Rows are points. A path goes straight from each point to the next, and from the last back to the first. The post is the endless flat space through its rows: a point in 2 columns, a line in 3, a plane in 4, and so on, so that a path can go around it. How many times does the path go around the post? Going back the other way cancels.
In the rows, zero is written as 128.

Post, one row:
[[134 132]]
Path (21 x 2):
[[102  93]
 [154  76]
 [143  80]
 [161 140]
 [196 100]
 [146 116]
 [178 140]
 [136 174]
 [ 92 126]
 [133 106]
 [200 120]
 [147 150]
 [117 151]
 [ 85 126]
 [ 72 131]
 [118  99]
 [162  99]
 [175 149]
 [126 179]
 [151 179]
 [113 142]]
Times around: 3

Post (3 x 4):
[[174  91 130 160]
 [122 146 158  77]
 [104 149 156 100]]
Path:
[[193  86 114 183]
 [162 131 146 117]
 [106 159 138 113]
 [100 190 160  59]
 [189 140 106  85]
 [ 87 130 118  88]
 [156  94 120  75]
 [107 129 163 111]
 [122 124 162 164]
 [145 144 152 139]
 [150 140  93 159]
 [ 65 133 126 132]
 [126  85 162 127]
 [ 96 122 180 178]
 [109 156 160 125]
 [155 141 148 142]
 [109 186 143  80]
 [176  85  88 111]
 [ 62 115 159 139]
 [171  94 165 100]
 [122  99 138 130]
 [109 148 129  65]]
Times around: 2

Post:
[[116 124 146 111 138 110 125 115 162]
 [122 113 105 117 115 121 137 118 129]
 [169 180  62 104 191 129  63  97  90]
 [122 124 118  92 128 144 120 135 138]
 [ 81 146 145 139 123 147 155 100 118]
 [145  44 120 100 152 158  97 156 109]
 [ 77  97 103 129 161 176  99 107 133]
 [118 152 122 137 123 121 155 144 150]]
Path, 25 rows:
[[114  53 119  88 187 158  72 112 109]
 [ 68 124 101 120 119 122 159  97 141]
 [ 87 135  82 103 154 142 136 140 196]
 [ 96 157 167 137 128 106 165 126 147]
 [155 115 108  91 108 115 109 184 143]
 [117 122  88 132 149 163  70  85 120]
 [118  41 102 131 167 136 143 100 158]
 [ 96  68 138  97 139 114 126  88 133]
 [104  75 130 111  70 156 174 154  73]
 [140 118 158 125 131 140 103 186 129]
 [141  52 101  19 134 147  49  96 177]
 [177 147 109 115 204 127 120 123 129]
 [ 97  96 126 173 152 131 177 165 128]
 [ 48 201  89 164 106 139 180 145 138]
 [ 65 103 144 166 106 169 134 124 137]
 [115 117 142 118 140 149 123  73  86]
 [ 90 120 141  93 121 120 151  84 188]
 [ 96 120 144  97 124 137 136 102 106]
 [123 167 104  94 160 147  86 142 141]
 [134 122 127 106 103  97 155 109 101]
 [ 85 123  28 138  78 172 122 168 110]
 [148 125 100 122 145 136 104 145 102]
 [128  38  83 128 129 154 105 149 151]
 [101 168  81 145 166 160 141  93 143]
 [165 130 154  71 196 118  99 128 176]]
Times around: 4

Post, 13 rows:
[[155 115 116 160 173 152 141 168 120 137 119 138 162  71]
 [123 129 113  94 109 139  91 165 126 108 131 110 105 184]
 [138 127 118 104 132  66 100 126 156 100 174 139 148 163]
 [117 134 119 194 165 161  87 150 120 105 117 113 127  87]
 [158 164 106 102 150  57 125 148 134  91 140 125 104 148]
 [142 108 152 167 159 155 147 119 154 116  96 125 120  82]
 [162 158 135 128 102 173  99 151 131 104 160 122 118 142]
 [115 167 129 116 117 115 106 160 141 162 174 103  89 183]
 [140 162  96 128 147  67 130 145 172  96 151 190 105 137]
 [145 139 143 162 123 150  84 137 114 130  89 151 120  84]
 [107 138 103 186 116 182 108 112 106 136  97 113 148  81]
 [117 178 131  96 122 130  96 169 163 117 144 117 124 175]
 [128 129 152 165 152 162 146 153  96 125 123 131 153 109]]
Path, 26 rows:
[[138 159 134 160 166 139  82 187  71 105 119 166 183 144]
 [124 125 133 102 176 117 124 145 167 129 138 190 157 116]
 [153  91  73  58  36  52  22  80 106 115 180 139 130 159]
 [178 146 117 123  80 106 123 154 151  83 150 150  75 141]
 [137 174 138 198 183 109 117 165 138  87 156 155 126 127]
 [149 192  83  71 143 101  54 196 101  86  98 122  98 192]
 [100 122 142 133 179 136 135 129 191 158 118 104  95 100]
 [116  76 102 125 165 125 142 139 141  87 173  85 146 123]
 [131 217 138 186 137 107 128 188 150 124 157 117  67 146]
 [157 118 141 104 113  19  66  97 154 148 155 168 168 159]
 [116 172 111 145 154 138 148  62 154  82 116 158 186  82]
 [141 157 109 125 128 145 141 156 106 158 140 124 105 117]
 [145 151 151 109  92 127  99 146 125 124 120 111 113 118]
 [109 159 140 171 143 118 101 146 151 107  80 142 108 130]
 [104 119 126 185 187 191 142 161 106  95  85  92 132 110]
 [148 185 137 100 141 187 104 173 126 145 169  86 124 138]
 [ 81 146  80 172 119 131 101 106 124  79 119 143 126  81]
 [147 119  91 155 147 142 107 222  94 108 172  93 138 142]
 [128 112 131 172 174  84  80 143 123 113 151  77 181 126]
 [177 167 143 139 128 191 174 161 136  78 159 106 130 116]
 [112 181  80 149 174 102 148 180 121 149 173 116  73  98]
 [118 146  97 133 178  92  48 151 116 104  85 110  75 105]
 [115 155 136 150 159 145  91 152 116 182 151 112 169 119]
 [144 138 135 109 120 115  95 143 139 126 188 154 159 143]
 [136 189  89  86  73 157 153 202 141 154 206 176 165 164]
 [149  48 113 171 147 151 168 124 151 108 128 107  85 126]]
Times around: 4
